Each row is a point. Each copy is the shape, with its points in the same order, stretched, turned, moved and blurred by noise. Some copies are also mirrored. Which?
(in the rows, 128 means zero)

Shape (8 x 2):
[[125 135]
 [200 109]
 [106 130]
 [104 118]
 [ 86 149]
 [ 75 157]
 [124 133]
 [126 145]]
Copy 1 (8 x 2):
[[131 129]
 [187 129]
 [113 134]
 [110 115]
 [ 91 136]
 [ 80 146]
 [125 131]
 [125 147]]
Copy 1 is: only turned
Copy 2 (8 x 2):
[[119 149]
 [193 101]
 [ 93 139]
 [ 92 128]
 [ 77 166]
 [ 64 177]
 [115 142]
 [115 156]]
Copy 2 is: only turned
Copy 3 (8 x 2):
[[133 133]
 [160  52]
 [117 146]
 [111 140]
 [119 177]
 [118 188]
 [131 134]
 [139 136]]
Copy 3 is: only turned

Shape (7 x 2):
[[159 104]
 [162 150]
 [151 138]
 [ 97  62]
 [115 171]
 [158 123]
 [123 134]]
Copy 1 (7 x 2):
[[169 105]
 [188 139]
 [178 130]
 [ 96  77]
 [128 174]
 [178 117]
 [138 138]]
Copy 1 is: only turned
Copy 2 (7 x 2):
[[141  92]
 [159 132]
 [143 121]
 [ 74  82]
 [130 157]
 [146 105]
 [119 125]]
Copy 2 is: only turned
Copy 3 (7 x 2):
[[175 119]
 [141  92]
 [143 105]
 [164 180]
 [ 87 107]
 [160 110]
 [124 123]]
Copy 3 is: mirrored
Copy 4 (7 x 2):
[[106 160]
 [139 157]
 [134 153]
 [ 66 100]
 [160 116]
 [118 163]
 [136 125]]
Copy 4 is: mirrored

Shape (6 x 3):
[[ 90  90 180]
 [151 131  71]
 [143 141  84]
 [ 99 150 133]
 [125 135 148]
 [146 162 119]]
Copy 1 (6 x 3):
[[ 68 111 160]
 [206 102 145]
 [191 118 139]
 [130 154 163]
 [115 133 132]
 [159 144 118]]
Copy 1 is: mirrored
Copy 2 (6 x 3):
[[115  79 161]
 [188 150 130]
 [175 153 120]
 [122 138 137]
 [144 118 123]
 [153 137 102]]
Copy 2 is: mirrored

Shape (8 x 4):
[[170 141 158 167]
 [ 74 117  95  93]
 [119 154 108 147]
 [ 74  98 101  62]
 [132 140 111 135]
 [140 142 112 166]
 [115 111 111 162]
 [ 84 145 139 141]]
Copy 1 (8 x 4):
[[123 142 106 202]
 [111 106 129  67]
 [107 119  80 133]
 [129 112 161  46]
 [125 121  96 137]
 [116 111  80 162]
 [106  92 112 145]
 [ 81 133 110 122]]
Copy 1 is: only turned
Copy 2 (8 x 4):
[[164 143 166 168]
 [ 75 116  83 106]
 [133 137  95 150]
 [ 58 101  97  72]
 [138 125 109 135]
 [151 123 114 166]
 [116 107 117 165]
 [ 97 154 107 155]]
Copy 2 is: only turned
Copy 3 (8 x 4):
[[160 127 135 186]
 [ 90 114 138  80]
 [101 115 132 151]
 [108 127 128  48]
 [108 130 127 137]
 [113 122 118 164]
 [114  92 105 143]
 [109  89 161 123]]
Copy 3 is: only turned

Shape (9 x 6):
[[162 130 128 138 113 119]
 [ 87 185 124 170  74 181]
 [119 122  84 129 158  80]
 [136 106 125 137 121 104]
 [137 195 108 152  99 179]
 [111 177 136 123 118 149]
 [128 108 119  86 113  90]
 [168 109 157 128 168 116]
 [135 110 102 130 136 154]]
Copy 1 (9 x 6):
[[134 128 167 131 132 110]
 [ 47 112 181 166 102 165]
 [200 142 120 160 111 112]
 [152 127 142 150 150 108]
 [ 79 129 201 134  76 160]
 [ 90 142 149 120  94 143]
 [155 181 123 125 161 108]
 [159 104 137  98 122 111]
 [147 124 160 134 131 167]]
Copy 1 is: mirrored
Copy 2 (9 x 6):
[[135 113 126 135 139 108]
 [100 103 184  65  88 144]
 [177 174 126 163 127 134]
 [132 142 130 157 136 112]
 [131  90 153  57 110 144]
 [136 127 136  87  84 112]
 [132 149  94 173 103 119]
 [151 154 110 132 158  62]
 [123 157 126 113 150 129]]
Copy 2 is: only turned
Copy 3 (9 x 6):
[[161 111 140 110 148 109]
 [141 105 179 170  30  92]
 [187 156 113 158 155 174]
 [164 137 139 105 133 128]
 [142  69 144 170  76  98]
 [120 132 144 172 103  99]
 [147 158  94 119 143 112]
 [115 127 159  92 184 143]
 [125 106 131 112 108 150]]
Copy 3 is: mirrored
